Each row of a before or after table is a point. The points were changed in one or more steps. Then noise was added and the rows were shuffled. The steps act on columns, c1 being the first. What was done? A step turns or swaps two columns, mirrors them in a line or flattens them onto one, adds a multiple of one to another, or multiplies or shifts one. Angles are multiples of 10 degrees, from the lower column toward the higher: turns from -170 to 170, lines from 10 to 170 but not 90. Use the fewest steps. Two steps may share a column if one is a turn and the other turns, adds or multiplies; they go together, in the order done. Otherwise the lowest column goes first.
(in the rows, 128 means zero)

Before (9 x 2):
[[165 121]
 [102 133]
 [144 104]
 [147 146]
 [111  89]
 [115 136]
 [201 119]
 [123 131]
 [127 200]]
After (9 x 2):
[[132 100]
 [120 198]
 [197 126]
 [120 161]
 [ 89 112]
 [104 144]
 [138 114]
 [147 147]
 [130 126]]
Steps: swap c1 and c2

Before (12 x 4):
[[128 124  97 103]
 [132 153 146 126]
 [142 153 156 119]
 [116 120 110 112]
 [137 122 108 124]
 [114 160 162 120]
 [116 123  99 117]
 [129 163 157 137]
 [130 146 156 139]
 [131 116 132 153]
 [125 118 111 117]
 [132 161 142 155]]
After (12 x 4):
[[141 153 213 118]
 [130 147 211 139]
 [129 163 216 137]
 [116 120  74 113]
 [129 124  34 103]
 [117 122  41 117]
 [132 116 140 153]
 [114 160 231 120]
 [133 152 182 127]
 [126 117  77 117]
 [137 122  68 124]
 [132 161 170 155]]
Steps: multiply c3 by 3

Before (13 x 9):
[[197 145 165 118 131 147 163 165 161]
 [106 158 121  66 119 121 166 111 162]
 [184 103 128  69 156 115 170 182 125]
 [122 142 101 129 113 169 120 143 105]
 [117 136 179 128 114 153  91 152 170]
 [104 162 136 142 166 153 107 184  89]
 [179 123 119 106 153 168 135  94 124]
 [178 152 162 116 116 119 147 148  97]
 [164 125 142 120 134 119 179 175  91]
 [116 100 175  63  93  97 170 118 132]
 [128  73 108  88 166  82 121 176 137]
 [130  73 177 150 165 168 100 152 165]
 [107  98 116 141 123  82 127  99 104]]
After (13 x 9):
[[199 146 166 145 132 148 122 164 163]
 [131  73 107 157 167  81 156 176 136]
 [175 124 119 149 156 168 142  94 126]
 [103 162 135 111 168 155 126 184  89]
 [106 158 122 187 118 121 156 112 163]
 [178 151 163 142 117 119 130 150  96]
 [184 104 127 182 156 115 153 183 125]
 [130  73 176 104 166 167 123 150 164]
 [117 136 180 117 114 155 138 152 170]
 [115  99 177 187  94  95 158 119 131]
 [107  99 119 119 122  80 121 100 105]
 [125 143 101 124 110 168 129 144 104]
 [164 128 142 148 135 121 118 174  92]]
Steps: multiply c7 by 0.4; turn c4 and c7 by -140 degrees

Before (9 x 12):
[[138  94 121 131 153  84 127 118  85 174 138 127]
 [134 163 113  71  98 142  95 111 126 140 122  98]
 [119  77 132  79 151 169 136 116 165 170 104 150]
 [122 130 144  97 130  95 177  84  91 170 157 158]
 [108 161 160 128  98 153 170 111  90  90 141  93]
 [105 135 146 129 146 140 128 145  91  87 141 181]
 [112 163 106 131 155 123 127 169 155 102  85 153]
 [ 70 132 162 124 134  83 129  81 102  84  97 161]
 [ 92  70 134  89 137 113  91 168 137 187  73 187]]
After (9 x 12):
[[152 163 140 130 156 123 127 109 173 102  85 153]
 [114 135 154 130 147 140 127 167 139  88 140 181]
 [141 163 120  71  99 143  96 126 111 140 123  97]
 [134  94 117 130 153  84 128 168 111 173 137 127]
 [100 161 151 128  97 153 170 162 105  90 141  93]
 [126  77 138  78 152 168 136  87 122 170 104 150]
 [105 132 192 124 133  84 129 146  77  83  97 161]
 [129  69 165  90 138 114  92 126 168 187  73 186]
 [113 130 136  97 130  95 177 156  79 170 157 158]]
Steps: mirror c1 and c3 in the line at 130 degrees; turn c8 and c9 by 80 degrees

Before (8 x 20):
[[149 103 143  83 139 117  99 179 100 215  87 136 138 124 142 138 109 185
  106 116]
 [123 198 176  95 122 140 142 106 157 107 108 108 129 104 123 120  90 154
   77 146]
 [145 109 172  92 145 138 100 109 120 135 173  99 150 116 151 124 145 143
  125  82]
 [129 139 127 156 180  96 169 126 154  85 131 109 149 140 153 155 129 134
  139 160]
 [141 141 172 106 122  80  97 171  88 141 108 146 142 184 115  71 112 150
  142 162]
 [ 74 144 157 104 156 195 150 132 151 138  94 143 130 138 118 166 188 158
  128 159]
 [127 157 167 143 144 172  99 133 188  93 159 196 180 118 130 147 145 121
  120 164]
 [167 110 119 175  66 136  79 168 131 101 100  93 120 119 183  97 115 123
   74 161]]
After (8 x 20):
[[141 142 173 105 122  79  97 115  89 187  81 145 175 163 114 130 111 149
  142 162]
 [150 103 141  83 139 120  98 100 101 130  73 134 137 121 140 215 110 186
  105 114]
 [122 197 175  97 125 141 143 102 158 132 150 110 113 104 125 107  91 155
   77 149]
 [169 110 117 176  70 136  80 108 134 151  83  92 113 126 181  95 114 124
   75 160]
 [129 140 125 156 183  95 168 131 156  93 132 113 152 124 152  87 129 133
  139 161]
 [ 75 144 157 101 155 195 151  95 150  91 121 144 135 133 117 147 189 159
  128 158]
 [127 158 167 142 144 174 101 158 187 102 124 197 163  88 129  98 144 121
  119 164]
 [145 106 171  91 142 137 100 169 120 134 155  99 136 106 151 133 146 144
  124  83]]
Steps: turn c8 and c11 by -80 degrees; turn c10 and c16 by 80 degrees; turn c13 and c14 by -40 degrees

Before (9 x 48):
[[169 177  46 134 128 130  89  93 149 168 132 118 131 141 100 155 147 181
  182 163 114  90 157  98 128  95 140 120  81 131 152 136 141 123 108  79
  142 118 172 138 178 125 131 124 134 124  97 117]
 [ 85 178 163 113 102  60 108 134 178 127 200 172 146 131 134 102 128 120
   95 133 185  67 114  90 120 189  72 134 135 150 128  76 142  96  87 141
  118 112 122 155 122 151 163 153 134 118 133 171]
 [142 114 187 125 119 146 173 130 103 153 164 159  81  99 127 141  95 127
   97 170 128 173  77 190 194 141 171 164 160 120 105 154 104 113 153 124
  155 101 130 150 164  89 158 133 112 162 124  85]
 [107 142 171 103 136 129 138 140 120 167 142 133 116 114 155 131 140 122
   80 156 126 158  79 114 186 128 168 163 150 150 122 129  76 132 156 133
  152 125 104 153 186  98 141 117 116 149 121  80]
 [118 174 141 117 129  88  97 116 167 141 121 141 164  95 129  95 137  88
  118 169 174  82  83 101 163 145 117 175 151 112 138 115 132 115 102 118
  118  87 126 119  88 150 164 134 107 140 138 166]
 [111 144 201 137 101 127 157 110  92 181 133 142 104 114 132 136 113 143
   81 162 146 128  77 155 174  93 179 140 157 101  82 125  83 145 143 120
  183 115  79 149 126 114 138 106 125 158 118 111]
 [165 124 144 127  89 105 184 102 119 162 152 164 120 107 139 120 123 103
   51 137 113 151  78 148 172 135 177 168 142 126  77 126 127 152 137 155
  151 124 126 129 149 113 163 121 122 124 119  95]
 [169 173  45 120 163 158 111  65 151 132 145 114 162 159 110 124 143 203
  168 147 135  54 151 126 168  78 131 135 108 104 157  73 137 103 128  87
  142 118 153 146 155  83 117 148 151 134  68 122]
 [137 144  68 130 156 172 105  66 154 174 146 114 121 142 132 158 150 211
  191 134 161  46 100 105 157  94 178  97 113 120 150  87 139 100 130  79
  167 154 154 140 176 100 138 165 109 141  99  89]]
After (9 x 48):
[[143 115 186 125 118 146 170 134 106 153 163 162  80  98 128 141  94 124
   98 173 127 175  80 192 194 143 171 165 161 122 108 155 106  95 154 122
  158  98 133 149 165  87 154 139 113 162 123  85]
 [170 178  44 133 126 132  87  89 148 168 130 119 130 143 100 158 147 179
  181 163 114  90 158  98 127  98 136 122  80 128 150 134 139 132 108  79
  142 117 173 137 177 125 132 126 131 124  99 119]
 [119 178 137 118 128  90  97 113 169 141 123 139 164  97 128  94 132  89
  119 169 174  83  84 102 160 142 121 177 153 113 138 118 132 120 102 117
  115  89 129 117  90 151 165 134 107 142 140 167]
 [106 141 169 102 133 129 142 139 120 170 144 134 116 114 155 131 139 119
   80 156 126 159  78 112 187 131 167 165 150 148 121 126  77 138 157 133
  152 123 106 152 187 101 141 116 115 153 121  81]
 [114 145 201 137 100 127 155 112  91 180 134 144 105 112 132 133 114 145
   80 160 143 128  76 156 176  94 181 138 157 104  81 126  84 135 148 122
  184 117  80 150 126 114 138 108 123 159 117 112]
 [163 122 142 129  89 106 181  99 120 163 152 164 122 106 140 118 123 101
   49 134 113 151  76 147 172 131 175 168 144 126  76 128 127 148 134 158
  150 124 125 127 154 114 161 121 121 125 120  94]
 [ 85 178 163 116 101  60 109 133 178 130 201 176 147 130 134 103 131 119
   96 134 184  65 115  89 120 192  72 133 136 149 127  75 140 104  84 141
  119 113 123 155 123 150 164 154 132 118 133 172]
 [138 145  67 131 159 171 102  67 151 175 148 113 120 142 129 158 149 214
  189 132 161  46  98 105 157  90 174  97 112 119 150  88 138 111 133  80
  168 156 156 143 176 100 136 164 109 140 100  90]
 [168 173  42 123 161 160 110  66 151 132 144 113 161 158 110 121 142 204
  168 147 134  59 151 126 168  77 126 133 109 103 157  71 137 106 130  86
  145 119 153 149 154  87 115 149 149 133  68 120]]
Steps: add -0.3 times c24 to c34

Before (11 x 64):
[[ 97 155  96 167 148 152 134 123  74 166  68 140 102 136 169 115 156 154
   96 142 107 101 150 132 102  71 188 124 103 174 195 156 129 156  98  83
   95 145 192 182 175 120 132 143 134 124 130 173 151 124 137 113 133 124
  115 116 143 123 171 187 105 135 114  72]
 [159 134 120 133 139 115 117 127 133 112 119 171 131 119 142 175 148 127
  105  89 103 120 131  86 144 147 148 173 145 169 144 118 143  92  80 138
  129 153 205  79 125 119 180 152  98 130 178 130 131 108 176 131  98 143
   84  69 110 162  99 147 119 131 150 132]
 [130 136 145 133  93 136  90 161 125 142 145  76 105 167 153 104 127 135
  172 143 194  85 144 131 152 167  88 154 123 170 172 114 146 128 123  95
  106 161  99 169 109  83 135 103 170 174 101 190 170 131 184 128 130  79
   57 128 149 129  93 117 158  88 125 168]
 [199 131 121 176 119  88 133 165 153 122 147  77 165 133  78 182  91 119
   99 155 129  90 182 129 156  74 181 146 141 167 165 173 150 121 102  87
  105 120 169 159 143 135 109 117 122 152 122 126 162 165 151 114 127 153
  127 120 129 120   7 101  75 130  68 105]
 [127 122  97 108 120  98 122 110 126 163 117 129 162  79 102 145 113 131
  156  88 149 131 121 120 132  93 122 133 168 125 120 130 162 132 159 132
  151 165 200 152 169 145 101 136 140 158 110 105  71 174  87 120 149 129
  100 178 128 109 130 107  79 140  26 128]
 [135 101 104 133 146 169 178 136 102 164 193 158 156 139  88 112 153  90
  117  90 129 117 112 108 130  93 110  73 146 116  87 154 122 156 131 108
   99 170 150 122 115  93 137 134 110 150 120 154 124 165 103 125 120 115
   99 168 127  86 118 142  83 128 116 125]
 [163 138  91 144 116 160 167 113 116 137 143 108 139 120 159 188 140 162
  148 145  86 116 164 156 131  66 120 137 172 190 103 123 109 190 136 127
   94 118 163 155 151 179 174 121 135 142 137 134 133  89 157 146 125 123
   93 135 141 148 125 131 123 131 131 144]
 [ 81 119 145 145 137  93  73 101 109 150 167 103 133  63 175 120 130 112
  123 116 124 119 167  70 118 128 165 149 125 174 151 103 140 135 129  96
  135 132 118  98 103 119 114  95  96 173 182 175  86 152 176 100 135 147
  160 146 166 120 145 117 140 114 141 162]
 [ 81 166 103 191 123  84  82 167  85 189  73 104  87 162 140 179 130 163
  128 135 153  74 163 160 169 107 136 103 160 153 178 152 121 173 126 115
  150 144 148 145 129 150 118  90 164 136 126 147 141 152 127 179 152 141
  146 137 126  92 111  94 150 155 206 160]
 [161 138 132 132 145  53  89  74 133  87 166 121 155 117 123 116 113 130
  104 160  90 129 109  95 146 153 147  64 131 168 156 124 101 113 132 128
  113 154 120 162  73 149  64 150 120 121 102 143 123 109 138 113 105 127
  109  66 129 124 128 154 120  97 159  77]
 [121 173 133 145 105  92 101 100 107 169 151 125 135 158  86 110 100 154
  139  77 136 111 164 135  69 104 169  93 171 148 113 154  81 142 159  80
  118 114 141 191 116 132 106 102 104 137 109 135 127 185 155 132 134 161
  163 118 166  77  92 144 127 106 125 133]]
After (11 x 64):
[[128 122  97 107 119  98 122 110 126 162 115 128 162  79 103 145 113 134
  156  89 149 129 121 120 132  94 122 134 166 124 121 129 160 138 159 130
  151 165 200 153 168 146 101 137 140 158 110 104  71 176  88 120 149 130
  100 178 129 108 131 107  79 140  24 129]
 [121 173 133 145 103  92 101 100 106 169 152 126 136 159  86 110 101 154
  141  78 135 111 164 136  69 102 169  92 172 149 114 175  78 132 158  81
  119 115 139 192 116 132 105 100 105 137 109 136 126 185 154 132 134 161
  163 116 131  78  91 143 126 106 126 135]
 [ 79 120 144 144 136  93  72 103 110 152 168 102 134  63 174 119 130 113
  123 116 123 120 168  70 119 128 164 149 125 175 152 148 138 136 130  95
  136 131 119  97 105 119 114  94  96 172 182 174  86 151 176 101 134 147
  161 144  88 120 148 117 141 113 142 161]
 [158 133 118 133 138 114 116 126 133 112 118 171 130 118 142 176 147 128
  104  89 104 120 130  86 143 147 148 172 145 170 144 108 149  96  79 139
  128 153 207  78 124 119 180 154  97 131 179 129 131 107 175 132  98 144
   83  70 129 162 100 147 117 133 151 132]
 [198 132 121 176 119  88 133 165 152 122 146  76 165 134  79 181  90 119
   99 155 128  90 180 130 156  72 181 147 142 166 165 152 151 127 101  86
  105 119 170 159 143 136 109 117 122 152 122 126 163 164 151 115 127 153
  128 119 166 120   7 103  75 130  67 106]
 [136 101 104 133 146 169 175 135 103 164 193 159 156 138  88 111 153  90
  115  91 129 117 113 107 130  93 109  72 145 115  87 142 117 154 132 107
  100 169 150 122 115  92 136 134 110 150 120 153 125 164 103 125 120 116
   97 167 152  86 118 142  84 128 117 125]
 [ 80 166 102 191 122  83  81 167  84 190  74 104  88 161 141 180 131 161
  127 136 154  74 162 160 170 108 137 103 160 154 178 140 113 173 127 115
  149 144 148 145 128 149 119  90 163 135 126 147 140 152 126 180 151 139
  146 135 149  91 112  96 151 156 205 160]
 [130 135 145 132  92 137  90 162 124 143 146  75 103 166 153 105 127 134
  172 144 194  84 145 131 151 168  88 154 123 169 174 141 145 132 124  95
  106 162  99 169 110  82 137 102 168 175 101 191 170 130 184 128 130  77
   59 127 106 129  93 119 158  90 124 169]
 [ 99 155  95 168 146 152 133 125  73 168  69 139 104 135 171 114 156 154
   97 142 108 102 152 133 102  69 187 124 103 175 195 155 125 158  99  83
   95 146 193 181 175 119 132 143 135 125 129 173 152 123 137 112 133 125
  116 115 144 123 170 187 105 135 115  70]
 [162 138  89 145 116 162 167 113 115 138 142 107 140 121 160 188 139 163
  148 145  87 116 164 155 131  65 118 137 171 189 105 137  99 186 136 127
   94 118 163 155 151 179 173 121 136 143 136 134 133  88 156 145 127 123
   93 135 116 149 124 131 124 131 131 145]
 [161 138 133 132 146  52  89  74 132  85 167 121 156 117 121 114 114 130
  104 160  89 129 109  95 146 153 147  62 132 169 154 126 104 109 132 131
  113 155 121 165  72 149  64 149 120 121 104 143 123 111 138 113 104 126
  109  66 123 124 127 154 120  96 159  76]]
Steps: mirror c32 and c57 in the line at 30 degrees; turn c33 and c34 by 10 degrees
